Rows are points. To make a cloud, some directions were put in groups of two or more. Within a group, all points are equally far from the middle, so they leave a hole (a ring in 2 directions, a hollow ball in 3). The other directions are filled evenly. Then the cloud was stretched, turned, moved and blurred a little. How many holes are there, and how many directions does each take, smallest first?
(in the rows, 128 means zero)

Cloud (13 x 2):
[[ 63 119]
 [143 175]
 [105 187]
 [ 50 139]
 [149 130]
 [101 103]
 [148 134]
 [114  70]
 [108  91]
 [118 121]
 [150 183]
 [141 120]
 [ 45 100]]
Holes: 0

Cloud (22 x 3):
[[137 191 146]
 [154 106 115]
 [ 92 119  88]
 [157 142 178]
 [152 162 176]
 [115 129 198]
 [ 81  95 167]
 [ 57 113 143]
 [147  89 144]
 [137  87 154]
 [ 95 154 195]
 [ 95 185 111]
 [157 123 107]
 [ 59 147 164]
 [134 133 193]
 [126  84 161]
 [ 67 138 176]
 [ 69 164 169]
 [126 191 164]
 [142 178 171]
 [158 103 131]
 [ 59 158 125]]
Holes: 1 (3)

Cloud (31 x 4):
[[ 82 144 143 151]
 [172 171 105 174]
 [165 143 119 143]
 [168 130 119 117]
 [ 99 114  88  91]
 [116 108 194 150]
 [118 116  99 150]
 [ 92 205 164  94]
 [134 107  48  88]
 [181 110  88 152]
 [ 92 201 155 100]
 [119 138  92 139]
 [172 153 104 119]
 [146  84 160 127]
 [ 72 127 194 136]
 [148 161 126 176]
 [121 171 167  55]
 [171  84 161 133]
 [ 78 125 156  80]
 [153 107 115  73]
 [108  87 113 193]
 [108 160 207 126]
 [ 68 117 197 127]
 [187 162 189 153]
 [109 147 140  70]
 [146 103 170 137]
 [ 82  63 209 142]
 [100 170 143 145]
 [159 185  88 144]
 [157 105 144 160]
 [ 71 153 207 137]]
Holes: 0

Cloud (52 x 6):
[[137 144  55  97 193 130]
 [146 125 161 114 176 154]
 [ 95  80  81 152 136  78]
 [ 86  90  94 109 155  78]
 [195 168 137 139  95  61]
 [ 77 187  89 115 100  71]
 [170  72 127 102 149 133]
 [ 93 146 150 150 108 130]
 [ 74 166 112  98  91 108]
 [167 163 110  93 144  92]
 [160 116 122  82 184 148]
 [ 63 142  59 176 140 102]
 [168 142  61 145 175  71]
 [104 183  95  95  87 114]
 [ 71  98  69 109 142 101]
 [ 95 142  43  86 141 147]
 [ 59 107 104 121 114  97]
 [130 104 114 111 202  94]
 [119 124 110 190 112 111]
 [178 163  93 103  80 133]
 [159 159 119  76 135 120]
 [ 53 166  50 118 137 114]
 [175  86 120 162 132  54]
 [155 146 175 111  97 123]
 [142  84  91  94 112  61]
 [ 95 125  96 185  78  78]
 [145 111  61 107 144  67]
 [ 95 147  48 176 101  83]
 [100  80  87 161  92  79]
 [117  58 123 141 117 125]
 [ 97 184  80 155  92 113]
 [121 133  78  92  79  41]
 [136 174  85  76 133 172]
 [149 167 159 119 135  88]
 [133  88  48 112  87 145]
 [117  83  75  89 182 137]
 [134 117 135 133 176  43]
 [ 64 140 133 110 150  70]
 [136 146  64  92  77 164]
 [ 97 140 150 104  79  73]
 [128 142 142 173 135 125]
 [ 79 174  56 101 123 109]
 [ 94 127 118 179 116 118]
 [169 173  99 141 119 137]
 [152  58 125 123 131 106]
 [157 116 105 100 129  30]
 [134 131  56  93  77 168]
 [109 182 100  85 112  83]
 [147 118  88 161 183 152]
 [148 166 121  90 104  50]
 [183 160 120 119 146 101]
 [118 164  72 156 139 174]]
Holes: 1 (4)

Cloud (73 x 8):
[[203 107  81 164 138 174 174 170]
 [207 151  96 168 111 144 125 169]
 [208 113 132 159  79 113 158 141]
 [ 96  77 125 103 127 139 115 211]
 [ 80 172  88  78 107 131 116  78]
 [137 177 179 118 144  84 188 118]
 [105 151 107  84 149 166 194 177]
 [122  87  95  89  66 149 188 151]
 [174 103  98  87 168 145 113 198]
 [170 144 125 165 176 140  83  84]
 [ 81 132 158 163 130  83  95 108]
 [179 165 118 158 161  79  89 132]
 [174 140 170 137 205 143 167 123]
 [185  98  71 104 162 138 151 195]
 [119  64 171 115 154  90 136 110]
 [194 150 149 157 133 194 146 113]
 [129 173 154 144 194 120 167  80]
 [ 67  82  94  95 164 126 128 116]
 [115 124 122 161  96  82 191 102]
 [167  87  85 156 103 130 202 104]
 [ 75 144 137 173 144 108 109  78]
 [118 102 106 187 124  94  85 149]
 [121 157 167  81 136 174 195 158]
 [170  86 122  89  62 181 120 141]
 [ 70 100  72 152 179 152 124 143]
 [168 135  73 109 190 175 156 165]
 [180  82 109  77  74 164 166 150]
 [105 101 141 180 117 170 135  76]
 [ 76 130 169  85 149  87 148 131]
 [108 163  96  95 147 210 159 152]
 [162 108  93 173  67 118 119 106]
 [189 133  76  96 135 144 137 206]
 [176 172 153 130 155  63 151 105]
 [171 150 153 141 202  85 134 112]
 [134 179  92 139 166  91 188 170]
 [103 172  81 111  78 160 139 184]
 [109 110 127 170 113  64 116 101]
 [ 60 122 160  90 143 100 110  95]
 [ 69 154  73 133 158 125  89 166]
 [ 96 177 167  88 135 108  93  79]
 [ 99 162  94 103 130 144 135 217]
 [181  95 135  78  54 131 130 123]
 [160 163 136  78 108 204 142 150]
 [ 96 174 139 174 129  90 101 153]
 [127 168 104  69 157  99  75 133]
 [142 157 164  88 150 191 137  78]
 [189 114  57 103 115  78 154 116]
 [185 126  81 160 131 168 133  68]
 [182 155 156 128 162  64 134 100]
 [105  88  76 133 133 169 195 173]
 [185 114 154  71 158 129 169 158]
 [176 122 169  96 183 134 133 176]
 [125 176  70 104 144 193 130  96]
 [151  83 162 123 170 109  74  99]
 [107 109 160 158 105  71 100 131]
 [147 173 141  72  93 192 164 135]
 [ 94 142 185 150 188 140 168 159]
 [ 85  86  74 109 113 177 132  86]
 [126 173 100  85  98 166 178 188]
 [ 81 161 114  83  96 190 124  99]
 [132  99  70 156  98  94 137 194]
 [ 81 161 180 133 168 162  93 119]
 [125 167 159 164 163 175 201 140]
 [171  82 165 110 142 134 155  61]
 [164 120  61 146 172 137  92  80]
 [129 190  66 134 132 180 103 134]
 [181 118 159 106 104 170 117  63]
 [104 196  95 162 108  99 105 119]
 [176  79  97  75  82 127 171 157]
 [125 177 168 140  83 122 198 110]
 [212 117 162 139  86 150 158 146]
 [135  71 136  88  93 110 145 192]
 [100 105 121 184 169  97 146 179]]
Holes: 3 (2, 2, 4)
